Rows are points. Before rounding, the points of a table are all equally far from one centre. They may lie mostly on one side of it. Write the centre, to within rounding.
(in the rows, 128 means zero)

Points, 5 rows:
[[131 120]
 [ 93  66]
 [123 125]
 [ 78  82]
 [ 79 113]]
Centre: [108  96]

Points:
[[104 102  98 177]
 [170 164 140  88]
 [125 115 117 193]
 [ 95  92 116  90]
 [103 123  83 174]
 [174 107  87  83]
 [192 104  87 147]
 [154 122  56 151]
 [171  71  98 117]
 [147  91 173 140]
 [ 80 140 144 115]]
Centre: [139 126 117 128]

Points:
[[ 51 139  98 108 151 139 171 146]
 [101 114  78 115  84 130 126  78]
 [140 166 132 117  93 136 154 169]
 [ 57 140 126 159  72 133 136 130]
 [ 82  98  64 101 135  91  87 111]
 [ 94  97 112 137  93 165 135  93]
 [ 79 108  97 171  85 127 105 100]
 [ 96 151  75  94  86 101 160 115]
 [ 57 140 115 142 110 115  74 190]
 [ 72 178 130 162  80 123 100 139]
 [ 39 134 108  91 113 101 153 128]
 [ 66 156  89 113  66 157 135 127]
 [ 60 150  97 135 136  95 175 134]
 [ 49 181 104  78 125 107 105 134]
 [133 145  84  64 103 125  84 119]]
Centre: [ 98 135 108 120 124 125 114 139]

Points, 15 rows:
[[171 141 221 141 143 108  81 101  93 105 155]
 [ 97 104 180  96 104  86 111 142  99 110 134]
 [ 84  96 180 109 110 121  99 110 133 143 125]
 [154 142 180 132 107 133  76 151  95 181 134]
 [136 103 174  93 102 116 106 111  45 124 160]
 [140 121 174 155 164  85  76  90 136 174 113]
 [ 97  86 203 124 138 150 132 129  72 158 144]
 [151  86 151  80 118 107 146  76  59 117 102]
 [137  93 222 141 125 142 133 162 106 135 117]
 [118 128 190 127 128 158  71  75  75 122  69]
 [122  99 190 148  90 117 102 131 128 115 114]
 [126 105 190 124 209 124  66 115 129 158  79]
 [160 102 179 161 116 103  59 143  97 137 135]
 [172 107 207 133 134 128 131  81  82  71 100]
 [ 87 130 225 126 159  96 104 119 121 125 120]]
Centre: [145 125 159 116 160 127 112 119  95 127 113]

Points:
[[168 118 119 135 127  83 120 172 114  68 154 101 143 111]
 [159 105 109  81 164 106 133 118  52  71 142 145 175 204]
 [154 139 108 122 180 104 165 153  74 102  96 160 127 166]
 [134  97 122  73 160  69 132 112  87  87  57  96 104 149]
 [110 107 128  33 144  81  91  78  76 117 157 141 163 122]
 [155 139 186 151 165 135 175 120 111  65 118 117 131 136]
 [114 117 147  53 187  96 139 129  67  45 161 137 185 158]
 [118 130 102  94 138  77 111 108  75  47 112 146 165 189]
 [136 130 111 128  95  87 118 142 112  92 133 179 135 188]
 [138  99  98  87 153 117 139 144 101 124 172 175 186  88]
 [164 123 141  58 140 130 147 135  94  51 112 103 183  86]
 [186 125 158  89 130 129 125 159  51  62 155 120 129 132]
 [160 117 135 143 192  74 129 142 130 102  84 124 136 144]
 [123  99  89 106 140 101 153 131  58  65  86 106  91 147]
 [ 96 120 159 129 149 104 121 115  93  50 116  53 149 138]
 [117 165 120 106 157  82 149 136  71  86 124 177 136 104]
 [150  99 148  91 114 106 167 163 107  92  65 175 131 113]
 [147  81  96 131 157  58 116 122  90 120  79 119 139 132]
 [117 123 180 122 179 140 178 159  83  53 156 109 151 134]
 [195 114 109  97 159 128 116 149  87  69 148 110 128  96]
 [113 124 119 111 168 155 130 128  50  62  95 109 106 117]]
Centre: [125  99 140  92 141 116 138 119 106  99 132 128 142 142]

Points:
[[106 112  92  67  84 141  76 141  84 131 114 104 134 119 152  90 190 156
   82 102]
 [130 125  42  97  89 139  42 154  99 112 126  88 135 162 137 145 152 129
   91  95]
 [116 129  68  45  60 133  97 183 132 110 108 118 129 125 174 126 154  89
  102 120]
 [124 114  87  58  80 146  57 143  82 132  99  85  97 118 144 147 158 119
  126  85]
 [112 129 103  60 101 128  99 109 107 120 114 127 131 148 182  89 178  98
   64 150]
 [129 127  75  76  69 120  91 178  98 122 125 100 104 120 167  68 153 125
   78 131]
 [ 81 123 112  97  72 164  78 130  90 110 149  86 108 135 140 157 156 103
   98 110]
 [105 109  81  89  82 148  56 168 112 154  94 140 104 131 197 138 171 127
  126  87]
 [ 96  93  81  81  67 123  62 130 113 133 122  54 140 126 109 117 147 128
  120 129]
 [100 133  78  63  37 105  96 142 109 124 128  82 111 125 173 129 175 146
   94 110]
 [153  93  93  89  89 131  81 159  79 107 131  82 124 103 186 141 142 118
  115  98]
 [132 125 112 121  79 113  50 146 130  88  83 129 131  80 170 123 165 105
   86 112]
 [135 114 108  70  54 129  66 147 130  90 106  81 111 115 171 103 163 142
  117  66]
 [121 102 104 132  75 135  44 177 118  97  85 119 128 106 197 143 144 124
   82 122]
 [126 106  50  62  66 112  61 144  97 168 128 134 112 128 163 136 125 131
  108  97]
 [136 111 109 106  66 129  56 113 111 173  69 108 103 126 171 146 178 141
   72 129]
 [113  85  88  60  60 136  56 153  91 135  96  99 112 137 199 144 156 140
  100 109]
 [127 133 120 114  94 137  37 151  74  84 106  98 141 122 182 113 134 112
   83 118]
 [129 148 120  68  50 106  83 161 102 109  70 136  96 132 174 105 141 146
   78 148]
 [184 110  94  78  75 141  74 138 133 121 139  80 135 126 182 115 172 141
  110 130]
 [ 92 128  73 141  44 145  79 126  90 128 109 108 102 158 159 105 157 131
  103 112]
 [133 112  96  92  76 125  70 130 119 111 106  85 136 124 208 118 203 116
  108 108]
 [168  85 105  85  59 127  67 139 103  87 111 105 117 113 180 118 121 125
   79  97]
 [136  83  89 109  71 107  99 172 130 132 125  92 133 147 163 111 204 123
   77 108]]
Centre: [118 126 110  98 101 119  88 139 136 131 107 109 123 144 156 128 130 132
  99 114]

Points, 30 rows:
[[132 183 186 148 152 196 107 139 125  93 152 108  78 162  65 111 106 126
  115  79 135 110 113 156]
 [128 131 142 133 129 175  71 137 155  33 136  83  96 153  93 145 129 115
   79 106 120 163  89 150]
 [123 149 123 100 166 179  80 102 169  96 114  77 117 175  64 119 163 105
   72 106  97 127  98 117]
 [171 151 163  94  80 156  76 126 132  33 166 102 104  91  90 129 137 105
   89 118 145 151  95 162]
 [149 150 184 120 146 179  75  96 105  83 151  75 139 168  84 182 114  99
   77 117 102 157 124 161]
 [148 175 175  87 110 165 111  85 127  39 157  75 125 133  71 152 154 106
   99  77 153 150  72 151]
 [133 153 124 162 108 180 173 119 157  92 177 117 111 159 115  79 162 122
  120 103 162 104 111 100]
 [138 167 169 123 159 213  98  97 193  67 164  75  97 132  90 125 137 150
  115 129 120 126 154 137]
 [137 176 189 136 144 220 127 124 171  79 142  93  94 141 105 143 170 154
   59 101  97 121  88 144]
 [161 138 186 126  88 214 127 142 155  80 170  89  99 158  84 133 115 137
   85 105  81 120  94 117]
 [128 191 205 154 111 192  76  95 133  90 137 115 124 159 108 153 108 153
  144 119 159 131 158 125]
 [147 141 214 109 145 182  95  89 151  48 171  93  89 143 147 135 134 125
   97 148 132 126 102 111]
 [103 139 185 130  69 157 107 115 124  65 173 106 110 139  82 158 140 140
  111 126  95 137  80 110]
 [139 191 168 100 152 220 111 103 205  56 152 118 117 129 105 114 125  89
   89 134  96 122  99 118]
 [110 147 189 105 153 161 145  89 110  81 124 115 109 151  76 155 162 111
   72  71 162 119  81  93]
 [161 152 129 161 155 200 121 125 147  63 142 127 124 122  91 115 103 100
   77 145 124 186 128 126]
 [106 149 208 109 114 147  89 115 136  84 160  90  88 144  81 154 182 103
   38 134 136 135 104 116]
 [166 101 164  93  81 207 148 120 157  59 161 120 154 143  82 134 183 109
   75 126 139 132 108 121]
 [131 121 159 103 111 177  97  73 168  46 181 115 135 143  62 116 142 102
   95  90 111 130  94 156]
 [ 75 135 124  94 140 176 113 101 153  98 137  94 124 131  59 127 117 155
   53  68 134 136 130 127]
 [101 135 173 139  80 216 126 124 184  96 184 122 146 174 126 145 151 146
   81 134 139 121 143 149]
 [137 145 198 153 127 174 130 119 162  52 174 101 154 179  77 149 154 117
   88 113  99 119 102 182]
 [104 157 182 146 118 174  92 130 114  75 228 122 101 181  98 112 132 117
   94 100 141 111 131 153]
 [110 161 170  91  70 209 121  80 167  89 128  99 147 172 107 157 127 153
   79 120  89 149 121 143]
 [156 137 161 129  88 221  80  83 115 102 159  98 120 144 110 179 138 148
   89 134 113 125  95 107]
 [ 98 154 152  77  82 160 149 140 159  96 162  95  96 169  88  90 180 146
   84 104 144 160 122 114]
 [133 121 159 185 122 181 118 164 135  98 133 100  94 158  93 126 133 130
  117 136 125 137 103 105]
 [113 158 166  82 107 146  78 126 164  83 196 150 110 135 122 125 159 143
  108  66 101 155  98  86]
 [183 140 168 123 147 181 124 122 110  84 180 141 103 174  40 113 133 119
   68  92 130 139 132 157]
 [166 153 188 108 110 183  58 110 125  79 135 136 121 137  68 103 143 132
   41  65 119 144 100 154]]
Centre: [144 171 151 108 122 156 114 127 137  90 145 117 141 142 114 133 139 121
  86 109 133 116 131 124]

Points (30 x 24):
[[111  94 152  79 137 130 158 172 146 181 223 155 100 196 137 122 127 126
  133 115 163 134 136 146]
 [152 134  94 113 131 165 188 127  55 151 162 112  54 162 127  98 123 138
  152 140 113 188 131 166]
 [135 151 122  62 136 180 124 104  82 158 180 108  85 150 127 101 136 157
  195 134  88 184 118 134]
 [102  83 136 100 107 124 165 101 117 137 163 113 127  88  55 123 110  70
  150 112 127 138 129 160]
 [109 121  66  91 128 150 140 159  92 193 230 149  94 169  92 131  77 173
  136  89 108 159 146 146]
 [138 125 123  72 114 114 169 161 139 173 173 149  84 163 112 124 133  90
  168 105 120 178 100 182]
 [130 118 111  89  82 122 170 125 140 155 162 129  61 173 104 110 137 181
  145 149 114 156 112 139]
 [133 113  96  61 123 165 173  80  59 153 180 135  78 177 136  60 140 156
  129  42  96 117 128 114]
 [154 157 119  47 115 138 130 183 124 126 158 150  85 181 147 150 134 132
  173 116 100 187 122 137]
 [110 147 145  98 119 152 168 131 115 150 140 166  40 128 127 146  84 133
  159  91 125 174  92 164]
 [173  73 122  76 132 163 166 106 133 162 149 115 102 154  71 143 101 130
  170 122 167 135 175  99]
 [148 135 117  96 207 119 162 111  61 172 177 156 113 185 114 157 135 129
  162 122 109 115 145 177]
 [152 114 138 109 100 145 148 103  94 145 165 150  79 222 143  75  83 142
  167 114 113 161  82 155]
 [114 139 103  87 114 116 207 143  79 203 178 126  99 174 129 112  89 143
  173 111 103 157 106 142]
 [132  74 113  58 118 136 139 137 137 178 144 146  70 173 128 150  76 130
  133  94 170 154 119 175]
 [113  76 102 114  88 128 201 101  96 142 155 153  52 121 139 134  84 159
  182  78  90 168 106 153]
 [100 158  92 119 102 157 162 139 129 152 204 143 121 144  94 114 185 117
  214  93 116 170 127 170]
 [162 148 114  80 107 167 181 149  53 146 194 128  83 202 107  97 161 128
  158  80 129 180 104 166]
 [138 116  71  97 151 146 200 181  63 170 148 164 115 136 132 119  84 112
  148 117 147  99 121 122]
 [127 135 117  75 133 140 163 102  62 175 198 105  89 163 102 126 141 161
  179  89  81 173  92  69]
 [141 140 137  74 120 126 187 123 125 129 194 172 111 170 138  83 143 143
  191 115 123 161 129 176]
 [112 135 117 150 138 137 166 106  84 196 225 150 123 109 173 114 119 125
  189 124 111 201 108 152]
 [ 54 110 127  90 116 134 151 170  68 152 178 176 116 194 115 156 103 156
  155  88  70 136 114 170]
 [ 79  99 193 117 125 147 133 132  96 173 176 156  97 185  87 124  84 125
  167 112 102 163 105 154]
 [109 100 107 131 111 164 143 145 114 134 177 173 101 158 156 108 122 197
  184 108 124 198  86 172]
 [126  95 150 107  97 144 159 174  70 159 197 159  73 140 106  93 134 134
  134  67  75 208  94 133]
 [ 96  95 143 104 120 144 182 121 124 139 140 117  60 128 128 149 125 149
  144 152  74 146  85 144]
 [122  95 106 149  70 128 177 137  73 131 128 155  76 160 137 108 166 191
  133 142  90 165 155 157]
 [131 179 126 126 124 167 160 159  78 150 199 177  90 178 184 113  94 106
  189 131 137 127 109 154]
 [141 144 167 100 120 117 155 134 109 133 161 178 113 148  84  88 132 154
  163 107  90 173 107 171]]
Centre: [140 109 119 125  97 157 133 115  86 147 175 141 126 147 143 154 135 122
 136  85 119 132 137 125]

Points (30 x 24):
[[ 80 112 136 108 186 140 116 150  86 194 134  93 151 121 124  56 131  95
  161  97 146 104 115  55]
 [177 154 110 145 103 116 109 178  99 182 136  76 152 119 115 116 120  88
  168 126 133 128 130  42]
 [ 88 142 115 106 126 170 139 127 143 220 150  81 129 138 116 121 157 138
  183 130 168 156 129  75]
 [123 131  82  74 147 158 129  97 109 195 150  98 115 127 133 143 125 107
  193  82 124 150 101  61]
 [133 134 109  56 130 156 139 170 134 158 162  90 161 123  82 115 125 150
  105 117 151 124 142  92]
 [ 99 120 150 156 147 145 114 147 110 218 139  76 147 141  99 100 180  96
  131  59 140 144 125  52]
 [159 119  83 102 145 164 121 150 130 224 148 110 106 104 106  93 129 129
  161 116 117 144 149  87]
 [127 116 159 147 141 104 138 101  94 243 129  82 109  92 120 112 141 125
  179  89 138 148 122  47]
 [118 137  89 147  86 135 166 170  86 204 126 126 118 124 112 130 108  81
  151 136 154 112 114  28]
 [144 142 116 116 118  94 133 128  70 190 171 101 150  98 126 121 159  62
  187  57 132 142 105  98]
 [138 123 109 119 114 116 131 188  83 245 164  86 139 152  90 130 138 107
  124 139 153 168  94  78]
 [147 100 143 115 158 155 171 146  78 244 126 137 135  90 124  94 161  85
  166 137 166 139 116  73]
 [152 116 113 103 114 162 146 168 103 245 124  84 157 109 105 106 138 102
  107  77 129 166 121  85]
 [106 109 136 120 140 184 128 121  72 211 108  92 121 152  59 107 160  70
  143 100 141 127 129  86]
 [131  96 105 109 130 165 124 152 120 169 143  52 156 121  70 137 132 134
  178 106 145 165 103  41]
 [123 141 108 103 134 154 107 177 132 169 168  72 121 136 125 163 151 102
  158 136 120 126  93  87]
 [ 98 138 129 117 195 151 144 156 103 179 149  41 131 125 112 153 140 117
  172 126 169  99 126  76]
 [137 181 135 141 117 139 157 168 111 227 134  99 150 120 129 117 121  95
  181  97 199 147  98 120]
 [167  99 110 130 134 114 146 143  80 232 133  83 123 137  96  92 138  77
  112 132  91 176 103  64]
 [128  94  48 129 136 138 128 157 154 196 112  73 127 118 105 115 132 114
  179 134 130 124 107  60]
 [160 117 129 131 158 118 162 175  88 172 179  92 133 104  82  75 138 104
  193 116 156 152 143  48]
 [113  36 115 133 134 151 117 146 112 217  66 116 177 125  98 106 157 101
  150 128 164 136 134  89]
 [144 125 104  73 127 118 169 152 123 212 142  69 121 127 113  90 140 136
  169 141 170 125 133  45]
 [148 100 126 149 141 161 172 147  97 222 174  85 129 106  94 103 172  72
  159 152 161 143 102 100]
 [ 93 139 103 113 181 140 137 151  74 188 165  95 105 139  77 156 148  94
  168 139 162 154 126  39]
 [118  97  76 114 157 176 117 133  69 180 136  89 126 125  91  97 149 110
  126 105 143 130  64  46]
 [138 100 161 102 120 120 102 143 106 174 136  96 144 115 113  80 113 136
  135 142  91 111 103  52]
 [122 142 134 116 132 157 133 196 126 212 104  73 133 135  94 106  89 103
  151 122 203 183 115  77]
 [163 110 151 118 121 129 132 164  46 216 140  64 141 119  91 154 109  93
  143 148 163 145 144  75]
 [127 105  84  72 153 166 157 162 124 196 158  89 132 154  88 120 128 116
  198 128 149 135 127  91]]
Centre: [127 109 121 131 146 112 147 126 110 162 124 114 137 131 119 125 123 104
 130 112 161 152 121  95]
